Rows are points. Each copy is the shape, with its points in the same order, turned, moved and blurred by noise. Is it also mirrored, or only turned?

Shape (8 x 3)
[[ 0.36  0.25 -0.19]
 [-0.05 -0.11  0.19]
 [ 0.38  0.24  0.41]
 [-0.03 -0.01  0.41]
 [-0.03  0.17  0.26]
 [-0.35  0.22 -0.10]
 [ 0.15  0.01  0.45]
 [-0.19 -0.23 -1.28]]
Copy 1 (8 x 3)
[[ 0.12  0.52 -0.25]
 [-0.20  0.06 -0.01]
 [-0.48  0.41 -0.31]
 [-0.40 -0.02  0.03]
 [-0.37  0.17  0.10]
 [ 0.07  0.22  0.41]
 [-0.42  0.09 -0.21]
 [ 1.27  0.22  0.26]]
Copy 1 is: mirrored
Copy 2 (8 x 3)
[[ 0.26  0.31  0.11]
 [-0.07 -0.12  0.37]
 [ 0.34  0.07  0.59]
 [ 0.03 -0.19  0.55]
 [ 0.02 -0.06  0.56]
 [-0.48  0.20  0.29]
 [ 0.19 -0.17  0.60]
 [-0.52  0.42 -1.04]]
Copy 2 is: only turned
Copy 3 (8 x 3)
[[ 0.41  0.02 -0.03]
 [-0.17 -0.10  0.20]
 [ 0.35 -0.03  0.56]
 [-0.15 -0.03  0.44]
 [-0.02  0.14  0.29]
 [-0.22  0.41 -0.04]
 [ 0.03 -0.14  0.48]
 [-0.06  0.07 -1.27]]
Copy 3 is: only turned

Shape (11 x 6)
[[ 0.16  0.14 -0.17 -0.25  0.64  0.16]
 [-0.02 -0.21 -0.41  0.20  0.10 -0.25]
 [ 0.52 -0.46 -0.17 -0.03 -0.05  0.18]
 [-0.45  0.55  0.60  0.46  0.11 -0.66]
 [-0.32 -0.16  0.04 -0.34  0.10 -0.01]
 [ 0.03 -0.14 -0.55 -0.08 -0.12  0.24]
 [-0.73  0.62  0.45  0.47  0.03 -0.62]
 [-0.36  0.07  0.41  0.34 -0.85 -0.22]
 [-0.18 -0.10 -0.05  0.28 -0.29  0.42]
 [ 0.14 -0.39 -0.13  0.17  0.12  0.37]
 [ 0.73  0.22 -0.42  0.20 -0.45 -0.03]]
Copy 1 (11 x 6)
[[ 0.13  0.09  0.16 -0.18  0.45  0.54]
 [ 0.24 -0.18 -0.35 -0.13  0.15 -0.15]
 [ 0.50 -0.40 -0.24 -0.01 -0.08  0.36]
 [ 0.45  0.77  0.28  0.39  0.14 -0.79]
 [-0.17  0.12  0.00  0.31 -0.12  0.13]
 [ 0.05 -0.17 -0.56 -0.41 -0.04  0.21]
 [ 0.16  0.79  0.30  0.24 -0.08 -0.92]
 [ 0.33  0.23 -0.22  0.36 -0.81 -0.68]
 [ 0.17 -0.10 -0.06 -0.27 -0.54 -0.01]
 [ 0.24 -0.43  0.04 -0.25 -0.19  0.21]
 [ 0.98  0.01 -0.70 -0.17 -0.16  0.09]]
Copy 1 is: mirrored
Copy 2 (11 x 6)
[[-0.08  0.44 -0.26 -0.54  0.55  0.12]
 [ 0.00  0.02 -0.77 -0.21  0.05 -0.12]
 [ 0.51  0.04 -0.37  0.04  0.26 -0.13]
 [-1.15  0.06 -0.16  0.01 -0.48 -0.27]
 [-0.12 -0.22 -0.07 -0.41  0.11  0.15]
 [ 0.50  0.10 -0.53 -0.42 -0.04  0.11]
 [-1.13  0.01 -0.15 -0.10 -0.68 -0.13]
 [-0.14 -0.38 -0.07  0.23 -0.98 -0.12]
 [ 0.23  0.11 -0.23  0.06 -0.45  0.42]
 [ 0.29  0.12 -0.39  0.13  0.17  0.36]
 [ 0.62  0.43 -0.37 -0.08 -0.22 -0.70]]
Copy 2 is: only turned
Copy 3 (11 x 6)
[[ 0.03  0.13  0.33 -0.20  0.48  0.39]
 [-0.25 -0.44  0.31  0.23  0.04  0.18]
 [-0.11 -0.35  0.03 -0.08 -0.07  0.86]
 [ 0.61  0.26  0.38  0.54 -0.24 -0.61]
 [ 0.17 -0.24  0.30 -0.41 -0.14  0.01]
 [-0.33 -0.46 -0.20 -0.16  0.10  0.33]
 [ 0.50  0.23  0.26  0.53 -0.22 -0.93]
 [ 0.48 -0.34 -0.36  0.28 -0.71 -0.25]
 [ 0.33 -0.49 -0.31  0.01  0.06  0.15]
 [ 0.17 -0.54  0.10 -0.02  0.14  0.63]
 [-0.43  0.10 -0.49  0.45 -0.19  0.65]]
Copy 3 is: mirrored
Copy 4 (11 x 6)
[[ 0.29 -0.70  0.03 -0.19 -0.31 -0.08]
 [-0.08 -0.36 -0.11  0.32  0.14 -0.20]
 [ 0.44 -0.07  0.09  0.11  0.34 -0.01]
 [-0.64  0.02  0.50  0.26 -0.73 -0.87]
 [-0.22 -0.16 -0.07 -0.40 -0.17 -0.09]
 [ 0.16 -0.13 -0.42  0.23 -0.05  0.19]
 [-0.91 -0.07  0.35  0.27 -0.90 -0.68]
 [-0.48  0.83  0.05  0.37 -0.32 -0.26]
 [-0.03  0.25  0.01  0.26 -0.29  0.28]
 [ 0.24 -0.15  0.18  0.11  0.01  0.26]
 [ 0.65  0.14 -0.33  0.62 -0.03 -0.42]]
Copy 4 is: mirrored
